Each row is a point. To make a cloud, some directions were put in groups of two or more. Within a group, all points are equally far from the middle, so they leave a hole (a ring in 2 directions, a hollow ball in 3). The other directions are filled evenly. Then the cloud was stretched, turned, moved and blurred a little. How many holes are there, and how many directions does each take, smallest first?
In the rows, zero is written as 128.

Cloud, 21 rows:
[[154  88 121]
 [168  87 135]
 [168 154 137]
 [ 44 128 127]
 [131 169 162]
 [156 113 104]
 [136  74 164]
 [105  78  94]
 [167  81 145]
 [ 68 129 153]
 [158  73 159]
 [ 90 170 114]
 [157 140 115]
 [ 73 106 155]
 [ 42 109 122]
 [123  85  94]
 [ 58 135 143]
 [ 38 127 123]
 [154 147 115]
 [125  74 123]
 [127 122  76]]
Holes: 1 (2)

Cloud (20 x 3):
[[ 96  82  84]
 [130 151 153]
 [172  71 124]
 [153  76 105]
 [ 75  85 147]
 [ 98 129 118]
 [176 162 103]
 [114 131 147]
 [169  85 180]
 [216 113 114]
 [170 165 108]
 [175 129 169]
 [124 132 175]
 [145 143 128]
 [205 135 160]
 [ 97 163 180]
 [119 130 185]
 [ 97 117 171]
 [108 114 150]
 [154 120 209]]
Holes: 0

Cloud, 21 rows:
[[160 182 133]
 [125 182 116]
 [157 127  69]
 [176 131  97]
 [117 130 165]
 [116 180 118]
 [140 105  60]
 [161 182 137]
 [140 181 108]
 [129 183 105]
 [ 93 176  95]
 [201 145 135]
 [118 131 165]
 [141 110  56]
 [156 184 153]
 [143 184 138]
 [186 102 142]
 [117 180  71]
 [140 177 170]
 [129 180 139]
 [156  96 160]]
Holes: 1 (2)

Cloud:
[[151 184 158 161]
 [ 59 151 117  83]
 [158 183  70 103]
 [ 78 113 127  99]
 [124  97 117 172]
 [ 85 142  72 120]
 [149 160 175  99]
 [ 97 104 111 115]
 [106  98 159 139]
 [118 104  94 188]
 [152 187 133 167]
 [114 185  79 151]
 [ 87 180 135 167]
 [117 100 146 201]
 [103 188  75  93]
 [ 92 135  76 147]
 [ 76 115 130 100]
 [142 119 203 113]
 [144 168 152  72]
 [ 96 109 139 165]
 [139 179 176 112]
 [157 117 157 113]
 [ 99 156  74 173]
 [ 87 153 133 204]
 [133 189 105  79]
 [135 192 150 158]
 [175 124 148 155]
 [171 179 130 185]
 [130  93 115 141]]
Holes: 1 (2)

Cloud, 32 rows:
[[126 161 134  67]
 [117 113 130 195]
 [ 99 187  92 154]
 [129 174  87  83]
 [168 127 128  72]
 [ 92 169 166 156]
 [ 85 115  71 136]
 [ 96 122 150 186]
 [185 163 128 161]
 [ 97 180 148 167]
 [ 78 137 171 125]
 [103 166 174 108]
 [150 155 162  81]
 [169 144  82  88]
 [177 115 159 159]
 [186 154 132 163]
 [178 128  97 172]
 [182 137  90 163]
 [ 97 161 114  74]
 [101 116 150 186]
 [156 113 109 189]
 [118 163 122  67]
 [180 140  72 131]
 [177 124 124 179]
 [125 196 144 157]
 [145  76 124  99]
 [158 113 101 185]
 [ 99 128  96 188]
 [125  83  80 117]
 [186 157 136 161]
 [ 91 179 106 170]
 [105 114 148 188]]
Holes: 2 (2, 2)

Cloud, 27 rows:
[[149  66 127  88]
 [144 193 140 170]
 [141 176 170 127]
 [ 89 113 149 100]
 [ 85 165  63 164]
 [157 148 127 115]
 [148  94 153 112]
 [100 185 133 105]
 [ 35 131 141 173]
 [ 51 138 158 162]
 [137  72 133 183]
 [175 151 110 146]
 [135 203 151 162]
 [150 175  92  99]
 [ 92 157 101 157]
 [ 63 144 125  62]
 [159 124 140  99]
 [ 77 183 141 152]
 [ 83 178  98 171]
 [119 103 105 150]
 [116 110  97 168]
 [ 52 123 146 135]
 [117 205 130 188]
 [194 142 103 102]
 [102 108 138 134]
 [116 127 136 107]
 [111 108 193 112]]
Holes: 0

Cloud (52 x 6):
[[194 142 149  81 141 146]
 [140  84 117 185 107 161]
 [167 100 134 111  66 133]
 [155 152 163 169 188 162]
 [120 194 140 121 161 147]
 [169 196 133 120 143  99]
 [ 73 149 187 154 162 124]
 [167 117 196 141 150 171]
 [119 192 155  86 133 141]
 [171 130 160  68 139  97]
 [ 72 117 168 145 124 182]
 [ 87 127 100 189 120 132]
 [127 178 133 153 147  69]
 [ 65 111 147  87 121 112]
 [ 99 103 155 169  91 185]
 [ 69 116 152 147 138 179]
 [148  83 129 143  79  99]
 [ 90  91 151  77 104 105]
 [139 143 146 112 196  86]
 [117 153 169 117  50 116]
 [177 123 182 135 151 177]
 [106 108 126  71 158 157]
 [178 192 153 116 106  96]
 [166 188 142 168  75 115]
 [122 118 125  56 137 157]
 [170 113 154 186 116  81]
 [ 78  99 140 155  82  99]
 [129 156 196 146  84  81]
 [147 110 157  57 151 116]
 [168  93 133 191 132 151]
 [161 119 125  59 102 136]
 [186 200 148 142 121 156]
 [141  95 190 189 150 124]
 [ 56 109 134 130 128 103]
 [187 160 197 127 120 159]
 [153 175 170 158  60 156]
 [108 150  93 110 141 170]
 [159 122  88 116 170 148]
 [162 130 165 196 115  80]
 [171 204 145 125  92 138]
 [103 137 199 201 140 119]
 [146 199 134 117 120  92]
 [150 136 185  94 137  68]
 [177 170 160 133 102  74]
 [125 121 131 105 123 207]
 [148 134 110 122  49 139]
 [154 122 111  62 149 126]
 [159 150 169  92 187 140]
 [131 157 168 206  82 153]
 [ 97  75 120 145 167 102]
 [148 106 125 122 143  57]
 [129  93 104 163 178 146]]
Holes: 2 (2, 4)

Cloud:
[[120 155 139  89 159 166]
 [ 61 119 151 115 110  93]
 [127 131 178 154 118 102]
 [136  95 201 112 140 125]
 [127 161 162  65 172  67]
 [177 178 142 126 133 139]
 [109 111 167  58 162 148]
 [131 208 154 115  91 151]
 [106 194 184  79 131  79]
 [166 137 124 119 198 146]
 [122 172 133  93 181 166]
 [ 93 153 121  91 135  93]
 [ 97 123 140 117 176 145]
 [160 173 134 110 136 142]
 [195 134 146 122 166 159]
 [137 118 126  43 119 150]
 [119 153 203  66 107 144]
 [100 116 185 161 174 148]
 [101 148 170  69 103 155]
 [165 172 165 117 154 105]
 [127 108 189  96 152 138]
 [ 91 162 156  83 132  79]
 [ 99 205 163 164 163 108]
 [138  77 192  74 168  94]
 [105 119 185 111  87 109]
 [129 152 115  50 138 167]
 [130 146 178 129  92  77]
 [104 182 118 150 188 116]
 [ 73 132 178 137 120 170]
 [ 55 144 158  79 193  91]
 [160 124 134  64 205 124]
 [142 155 186 140 160 161]
 [113 172 191 122 148 157]
 [104 155 102 152 187 105]
 [118 119 155  96 167  79]
 [ 86 148 147 148 146 138]
 [ 51 147 204 117 189 104]
 [121  80 160  81 186 147]
 [161 145 173  84 150 148]
 [ 81 183 163  71 104 151]
 [152 124 131 142 106 165]
 [ 82 148  93 106 151 168]
 [101 154 131 113 167 170]
 [ 85 161 212 112 153 174]
 [ 99 103 173  89 113  81]
 [ 98 123 196 162 160 186]
 [133  97 181 104 141 105]
 [128 163 160  72 163 134]
 [ 86 142 132  81 164 122]]
Holes: 0

Cloud, 50 rows:
[[189 154 175 119 149 124]
 [115 156 185 129 172 176]
 [ 91 157 172  84 159 160]
 [120 102 182  87 179 101]
 [155  91 196  37 151  93]
 [ 84 139 130 132 146 199]
 [131 143 127  72 143 160]
 [ 69 155 171 141 146 137]
 [102 127 165 210 149 176]
 [151 121 152  57 110  94]
 [132  86 120 129  95  82]
 [104 163 152  74  81 100]
 [ 72 129 157  91 192  74]
 [158  84 103 148 160 124]
 [ 96  91 205  80 149 107]
 [137 111 183 164 176 173]
 [180 122 124 161 123 157]
 [ 59 135 147 104  77 119]
 [ 68 130 140 166 113 123]
 [117 189 158 150 127  97]
 [118 141  80 122 170 135]
 [117 121 188 208 170 155]
 [148  98 137  59 115 104]
 [ 94 176 196 140 118 129]
 [124 121 141 212 110 132]
 [148 115 105 126 159 112]
 [ 92 143 126 123  94  90]
 [ 85  70 127  78 129 146]
 [144 111 147  98 186  80]
 [132 136  85 145 119 120]
 [133 178 115 106 178  77]
 [159  85 108 110 112 180]
 [110 107 163 176 146 194]
 [120 163 107  60 132 113]
 [118 101 117 164 151 212]
 [ 81  88 118 178  82 134]
 [ 77 179 127 176 121 121]
 [129 119 144 138 197 124]
 [137 114 108 135 168 156]
 [ 71  70 150 142  86 135]
 [133 120 206 158  94 133]
 [ 55 172 131 170 134 117]
 [154  72 150  69 119 161]
 [114 110 195 176 106 170]
 [131 107 120 143  84 120]
 [ 85  95 200 117 167  73]
 [112 212 159 187 140 125]
 [159 121 107 149 148 203]
 [ 99 131 229 108 155 111]
 [130 137 144 157 104 110]]
Holes: 1 (2)

Cloud (89 x 8):
[[175  87 143 165 171 174 125 166]
 [198 134  91 161 131 148 156 164]
 [147 118 107 126  98 115  82  83]
 [138 198 171 150  65 131 118 144]
 [121 107  83 121  59 149 135 138]
 [113 172 135 167 194 101 116 120]
 [151 101 174 141 140 172 106 102]
 [ 89 129 144  75 102  84 143 156]
 [126 194 157  83 144 111  80 110]
 [157 187 155 108 157  85 129 166]
 [ 80 174 145 102  99 167 182 145]
 [154  98 149 153  77 123  90 118]
 [167 150  90  81  67 103 148 155]
 [ 96 181 132 170 139  78 150 143]
 [108 154 104 162 129 192  71 146]
 [192 176  94  97 124 165 147 171]
 [138  92 126 161 172 141 165 170]
 [ 91 150 134  91 167 123 164 192]
 [186 104  91 131 138 191 135 175]
 [138  92 156 160  85 189 116 133]
 [107 211 155 106  75 107 121 118]
 [ 65 186 116  81 103  96  97 135]
 [137  83 114 112  98 164  52 174]
 [156 170  79 113 115 171 130  80]
 [ 87 138 169  97 110 143  75 175]
 [189 168 144 184  93 164 143 155]
 [169 170  87 171 170 137 134 167]
 [ 71 143  62 109 135  89 147 156]
 [127 113 188  91 144 158 112 109]
 [159 174 164 104  84 146 165 102]
 [160 180 169 123  70  88 119 146]
 [137 130 155 116 119 147 208 141]
 [161 136 156  76  65 170 111 141]
 [103 151 101 117 125 204  82 171]
 [171  95 102 148 173 139 142 161]
 [163 171 183 104 163 151 100 120]
 [ 96 146  85 126 173 185 107 160]
 [165 138 130  79  46 114 130 167]
 [139 189 143  98 110 124  49 163]
 [130 184 179 146  98  98  83 136]
 [146 160 165 151 123  84  91 107]
 [108 108  93 127  55 128  84 195]
 [193 137 150 100 126 158 165 207]
 [128 192 158 150 199 134 149 137]
 [ 98 188 116  97 121 196 105 152]
 [108 179  75 152 137  67 129 116]
 [127 196  56 130 141 119 156 167]
 [151 160 134 163 179 152  91  99]
 [111 175 190 150 103 183  81 163]
 [ 72 113  98 149 115  88 134 134]
 [ 83 165  85 138 102 104  75 134]
 [151 171  83 141  67  99  87 138]
 [176 130 106 111 119 119  49 147]
 [ 67 120  95 123 161 150  89 109]
 [102 172  87 131 180 152  81 125]
 [115 182  60 154 121 121 153 180]
 [135  87 172 145 166 160 105 131]
 [141 182 104 181 122  98 157 148]
 [ 95 105 147 166 129  98 119 173]
 [103 120 122 172 126 181  55 168]
 [ 97 116 104 159  77 132  65 180]
 [137 180  74 169  77 125 125 180]
 [124 120 158 112 174 131 196 149]
 [140 189  66 115 168  99 131 154]
 [120 101 140 140 101 171 130  79]
 [117 107 179 162 175 171 114 194]
 [110 131 163 112  58 125 146 191]
 [172 105  84 143 110 172 163 174]
 [134 192 161 118  71 106  67 188]
 [ 73 141 147 154 109  91 153 150]
 [128  98 163 143  84  95 128 135]
 [174 186 134 101  84 181  68 163]
 [125 129 126  66  90  85 154 158]
 [145 186  75  89 144  72 136 138]
 [ 74 147 152  85  69 129 151 129]
 [143 137 107  66 100  91 173 157]
 [ 74 153 126  68  95 179 142 117]
 [180 166 108 176 129 130 166 150]
 [150 164 168 177 156 100  84 171]
 [160 190 151 119 109  85 169 150]
 [159 158  85 111 143  85  83 144]
 [133 175  98 124 152 179 122 234]
 [157 175 130  85 112  78  85 156]
 [174 131 175  84 139 134  77 163]
 [197 173  81 118 104 162 140 182]
 [153 162 182 133  89 116  92 100]
 [186 163 153  90 163 161 110 164]
 [130 195 157 118 125  62 138 124]
 [137 177  89 131  87  92  71 203]]
Holes: 3 (2, 2, 3)

Cloud, 83 rows:
[[126 184 115  67 130  84 103 156]
 [147  95  71  69 142 119 145 188]
 [ 65 152 108 132  55 183 123 126]
 [ 91 129  66 153 147  71 142 131]
 [ 81 173 124 163  75  86 141 166]
 [105 138 107  66 177 115 108  93]
 [ 90 123 119  43 100 105  99 106]
 [173 140  95 100 128 145  81 116]
 [ 95 171  80 153 180 126 167 138]
 [143 133 102  62 137 146  84  94]
 [118 121 115 131 183 134 111 199]
 [188 160 105 140 124 148 157 126]
 [ 63 166 155  74  75 144 132 112]
 [123 165 101  41 125  92 161 153]
 [153 107  68  81 181 146 176 159]
 [110 194  98 162 108 166 155 118]
 [ 91 202 159  94 140 119 101 159]
 [160  99 142  87 138 129  94 105]
 [ 76 125 145 181 168  93 156 118]
 [ 93 115 113 167 166 124 157  69]
 [ 62  91  85 151  97 126  77 111]
 [ 85 106 122  58  81 108 114  85]
 [119 146  72  65 108  94  96 169]
 [133  88  67  70 149 157 176 147]
 [108 208 143 118 165 113 145 172]
 [ 94 183 115  81 124 180 176 148]
 [ 48 145 101 115 120 136  80 173]
 [120 139  96 127  96  96 164  66]
 [123 118  83  98 185 153 181 182]
 [162 127  87 140 170  72 157 136]
 [ 56 142  85  93 151  94 101 147]
 [136 185 121 118 103 155  90  82]
 [104 123  48 104  96 143 135  68]
 [111  68 102 132 148 144 200 126]
 [177  89  95  96 146 133 107 159]
 [ 66 143  99 108  94 187 104 164]
 [187 101  97 138 129 135 107 118]
 [121  91  83  69 161 141 194 138]
 [ 76  76 119 127 145  84 176 161]
 [ 69 115 140 124 119 152 202 135]
 [129 130  90 115 194 154 179 181]
 [ 78 162 109 134  54 114 127 187]
 [167  88 122  95 149 146 112  94]
 [129 169 111 109 139 169 149 209]
 [ 75 115 166 189 107 148 105  99]
 [134 178 126 173 116 131  96 175]
 [128 193 101  93 105 144 122  70]
 [ 86 157  46 114 159 132 164 132]
 [114  86 100 186 151  95 110 155]
 [ 98 105 103 190 120 158 175 132]
 [108 139 106  87  47 162 161 115]
 [ 85  93 105 149 120 116 105  49]
 [ 95 106 171 170 164 135  99 122]
 [ 71 163  71 105 127 173 170 159]
 [116 127 154 132  82  84 153 184]
 [ 57 130  82  88 145 117 176 173]
 [138 160 109  83 117 127  60 108]
 [105 158 165 140 175 114 117 188]
 [135 195 112  83 110 180 129 113]
 [139  81 117  77 125 125 181  93]
 [ 55 139  67 124 116 144 180 152]
 [113 161 105 165 147 186 123 119]
 [112 138  25 108 127 119 149 131]
 [124  87  85 176 157 114 184 142]
 [ 67 158  75 152 111 147 103 174]
 [103 141 141 184 167 106 182 158]
 [123 181  73  75 144  87 148 112]
 [151  84 108  63 119 152 158 102]
 [ 38  98 139 127 122 127 165 102]
 [113  69  85 157 125 142 165  82]
 [ 83 193 149 119 126 142  68 145]
 [155 167 150 119 132 114  98 189]
 [ 73 212 118 121 155 134 157 132]
 [ 68 136 164 101  49 129 101 120]
 [102 134 105 125  34 118  94 147]
 [ 99 121 147 104 129 196 130 148]
 [143 107 110  95  58 146 146 168]
 [131 169  71 142  60 131 136 136]
 [134 134 140 114 101 122 180 207]
 [ 74 138  46 139 121 142 131 161]
 [144 129 153 155 128 186 133 150]
 [100 195 135 148 104  79 137 114]
 [146 167  81  59 102 131 158 186]]
Holes: 3 (2, 3, 3)

Cloud:
[[122 141 170 135 137 191 107 116 100]
 [110 113 111 178 114 150 106 190 147]
 [156 177 101 162  46 115 107 122 160]
 [146 109  49 132 184  67 103 170  75]
 [119 116 113 111  68 204 142 134 134]
 [164 103 196  86 130 143 159 106 106]
 [113 110 159 122 133  91 151  65 154]
 [155 105 129 125 126  71 140  92 171]
 [171 165 124 164  87  88 154 146 195]
 [135 100 176  98 138 152 116 109  79]
 [120 136 117 132  79 137 114 117  72]
 [125 122  79  97  58  84 144 146 149]
 [170  94  65  93 120 172 135 173 177]
 [172 155 100  95  79 138  90  99 163]
 [ 96 117 177  99 113 152 117 152 121]
 [112 126 101  99 115 189  51 133 114]
 [132 116 111  89 158  92 171 164 120]
 [102 125  96  67  99 123 133  81  73]
 [191 141 140 109 150 130 115 201 170]
 [181  84 168 107 122 195 137 110 145]
 [130 167  62 125 186  77 180 158 138]
 [142 168 123 158 165 109 130 193 165]
 [110 101 163 166 172 142  88 187 161]
 [127 174 121 150 162 103  74 102 101]
 [214  86 133 122  93 158 147 154 134]
 [155  91 179 102 143 167 172 143 122]
 [159 136 146 104 159 172 148 145 161]
 [132 134 132 102 112 208  79 189 161]
 [ 77 159  80  86 146  99 118 153 101]
 [152  61  95 127 111 153 150 116 171]
 [182 168 130 132 104 126  92 135 140]
 [194 116 131 151 100 123 157  65 176]
 [121 146 115 117 152 104 113 193 166]
 [200 142 129 142  94 172 102 118 171]
 [170 189  98  73 117 117 117  91 151]
 [150 146 122 104  93 166  61 138 141]
 [155  55 120 163 113 131 171 112 181]
 [179 120  89 108 173  95  84 146  87]
 [175  82  99 124 123 109 128 184 150]
 [225 103  75 113 120 140 140 182 178]
 [190 187 175 150 127 147 163  89 159]
 [149 166 101  84 132  95 126 164 109]
 [158 121 160  93  76 112  89 144 181]
 [186 169 173 101 137 209 141 113 130]
 [134 157 144 138  80 118 204 152 103]
 [176 113  60 131 147  64 104 124 120]
 [205 150  57 156 127  94  97 172 162]
 [129  75 193 112  90 124 167  98 137]
 [160 141 108 199 134 140  83 103 119]
 [214 151 127 135 122 148 133 158 153]
 [106 135 111 189 160 132  92 145 121]
 [110 151 100 108 106 125 135 149 142]
 [179  89 179 120 114 173 126 112 128]
 [186 115 142 154 134 140 144 205 169]
 [136  37 128 105 151 169 186 107 160]
 [128 118 118 154 176 183  79 121 183]
 [122  80 155 104 105 166 116 108  75]
 [ 81 109 184 124  80  70 151 133 114]
 [128  65 119 162  96 161 126 113 164]
 [131 122 111  46 138 198 132 137 161]
 [122 128 167 152  74  80 109 165 151]
 [113  69 137 101 112 124 191 138 158]
 [155  50  70 124 126 110 180 150 175]
 [207 132 141 191  88 180 109 140 106]
 [170 154 113 155 139 147  62  99 194]
 [ 81 129 162 128  61 118 147 180 155]
 [ 96 138 102  66 133 158 140 163 122]
 [228 104  83  99 179 167 115 162 112]
 [ 86 163 182  94 130 145 130 141 129]
 [103 119 196  56 140  66 134 127 164]
 [183 170 136 140 153 173 126 201 154]
 [165 131 140 171 100 207 113 130 216]
 [127 109 130 145 187 184 168 110 132]
 [ 99 164 108 154 140 120  99 126 201]
 [212 128 132 105 190 124 175 165 194]
 [159 107 166 132 162 143 132 178 124]
 [121 168 153 159 166  62 175 144 143]
 [147 171 113 173  65 123  93 142 166]
 [117 134 164 102  76 115 169 177 181]
 [220 164  50 164 115  92 151 109 123]
 [155 150 138 163  97 114  92 160  96]
 [ 88 115 163  50 151 166 146 203 145]
 [200 108  92 147  79  97 136  98 176]
 [179 123 166  49 127 142  91 129 113]
 [ 93 145  93  83 165 197 138 109 152]
 [201 121 101 114 144 111  96 187 143]
 [208 109  64 128 143 167 186 121 157]
 [130 100  79 108 164  87 133  97 128]
 [152  82  60 150 169  72  91 115 128]
 [160 108  76 158  68 114  99 114 182]
 [113 124 136 178 144 103 157 158 113]
 [133  63 125 131 198 179 110 143 176]
 [ 74 117 150 149  54  93  92 181 156]
 [205 147  84 137 119 154 125  77 116]
 [203 143 155 168  86 125 208 156 160]
 [213 107 109 147  94  84 120  79 121]
 [200 198 120 121 155 142 140 178 155]
 [108 143 165 149 139 171 163  97 186]
 [184 176  77 154 155 135 102 189 163]
 [ 74 138 151 183 102  99 107 189 156]
 [179 136 156 157  57 201  81 134 154]
 [106 129 113 134 144 119 166 170 182]
 [149 200 154 135  79 117  90 174 129]
 [168 100 110  87  89 132  65 102 134]
 [137 157 141 195 135 102  96 165 138]
 [136 201 172 130 107 105 155 145 158]
 [102 135 127  96  89 111  88  92  71]
 [167 101 104 145  85 148 104  82 108]]
Holes: 0

Cloud:
[[117 136 150 169 158 142 117  49  99]
 [ 85 186 123 167 103 130  46 135 129]
 [130 146 154 148 170 131 113  76  99]
 [120 130 175 107  53 163 149 106 139]
 [104 100 127 164 198 148 144 113 131]
 [180 115 163 131 151 201 145 138  94]
 [171  99 162  59 116 122 161 128 164]
 [165 105 167 199 100 125 154 129 150]
 [124 139 110  99 141 188 131  61 133]
 [113  79 156 150  79 120  88 173 150]
 [ 68 130 152 176 145 105 163  94 113]
 [186 174  98 158 182 150  90 145 132]
 [168 158 118 138  83 164 147  84  81]
 [154 161 146  82 168 191 114  89 140]
 [164 121 101 182  65 171  70 113 121]
 [111 105 113 185  55  96 118 124 164]
 [195  82 100 104  94  84 151 143 159]
 [124 211 160 108 164 155 162 129 148]
 [111 151 105 104 191 200 148 145 176]
 [136 113 120  58 134 120 145 126 221]
 [143 103 127  73 132 175 118 129 107]
 [ 75 166 149 134  99 111  67 127 118]
 [123 197 190 140 148 202 114 120 131]
 [159 179  99 117  92 160  90 197 128]
 [168 167  85 108  81 152 121 143 108]
 [ 87  91 179 198 121 127 145 127 122]
 [120 122 112 115 108 158 162 146 192]
 [158 152  91 178 184  91 117 113 123]
 [196 182 158 145  64 124 110 130 142]
 [134 139 109 170  86 112  71  74 112]
 [136 146 184 134  39 140 151  85 108]
 [174 149 116 141  67 102 125 102 168]
 [195 186  86 119 166 117 204 155 106]
 [160 172 119  80  89 122 160 102 131]
 [109 119 138 128 190  96 183 119 113]
 [166  78 123 111 131 119 188  80 171]
 [146  96 164 164 128 123 182 160 140]
 [125 220 117  79 211 169 139 144 145]
 [121 170 121 153  35 163 132 107  96]
 [197 102 182 133  75 113 108 153 162]
 [118 184 125 151 168  87  95 143 127]
 [134 182 144  76 154 170 165 185 115]
 [144 121 150 123  63 157 115 124 199]
 [172 192 117  67  93 115 130 125 154]
 [180 187  70 143 177 153 148 164 137]
 [188 123 145 110  83 100 102 142 188]
 [ 81 116 192 132  60 136 113 141 178]
 [143 115 116  98 235 134 117 173 170]
 [172 127 185 142 122 184 171 156 125]
 [ 96 112 131 188 140 148  79 150 161]
 [149 108 200 145 128 123 109 115 173]
 [ 95 114 146 129 154 172 107 161 123]
 [133 131 109 118 146 196 102 185 165]
 [ 97 122 155 195  40 117  99 149 176]
 [135 177 207  97  61 113 104 106 144]
 [167 123 136 151 119 148  34 116 167]
 [178 102  53 124 112 169 142 176 124]
 [130 133 100  70 120 137 221 142 112]
 [168 113 196 159 113 122 134 182 151]
 [108 179 106 148 163  73 111 135 142]
 [156 124  84 169 161  69 153 157 124]
 [155 159 174 110  91 191 118 103 105]
 [151 140 130 138 197 182  89 175 162]
 [ 88 105 186 172 113 124 136 149 145]
 [132 119 115 192  62 109  59  89 128]
 [142 151 164  74 186 119 190 162 157]
 [195 177 129 149  99 124 165 111 107]
 [116 128 152  93 166  98 192 158 131]
 [121 168 207 135 117 102  77  83 133]
 [120  70 103 116 111 108 173 111 175]
 [145  96 153 119  68  99  86 190 165]
 [133 158 155 179 138 131  97  79  83]
 [140 175 165 137 123 178 164 168  75]
 [ 89 191 129 133 124 135  59 145 121]
 [130 156 177 130  72 120 148  64 131]
 [152  76 166 205  43 113 102  95 145]
 [ 93 100 106 115 198 137 146 132 140]
 [120 121  53 146 135  76 123 119 153]
 [ 93  81 169 130 101 123 121 162 126]
 [174 211 145 146 119 129 142 164 125]
 [136 158 171 200  91 124 114 161 175]
 [161 146 127  99  69  86 102 180 175]
 [120 137 135 167 118 170  48 189 153]
 [155 172 156  77 184 142 196 151 142]
 [ 94 129 109  80 181 143 126 136 125]
 [139 181 188 183  82  93 143 142  97]
 [131 120 150 173  71 124 141 186 158]
 [ 72 170 147 133 165  90 138 110 142]
 [124 153 152 159 123 137  82  56 101]
 [125 118 149  73 127 128 185 181 154]
 [200 101 133 159  62 121 150 122 147]
 [173  94 156 133 162 110 116 121 171]
 [115 134 112 180  94 162  51 162 145]
 [139  91 171 141  37 128 110 138 173]
 [135 179 121  78  97 112 172 170 120]
 [ 83 106 169 164  50 155 173 131 133]
 [153  74 107 170 140 163 103  70 146]
 [145 158  96 110  82  78 130 120 169]
 [116 127 119 112 150 186 159 161  92]
 [210 125 137 163 139 188 117 189 112]
 [150 135  56 163  91 166 132 149 122]]
Holes: 3 (2, 2, 2)
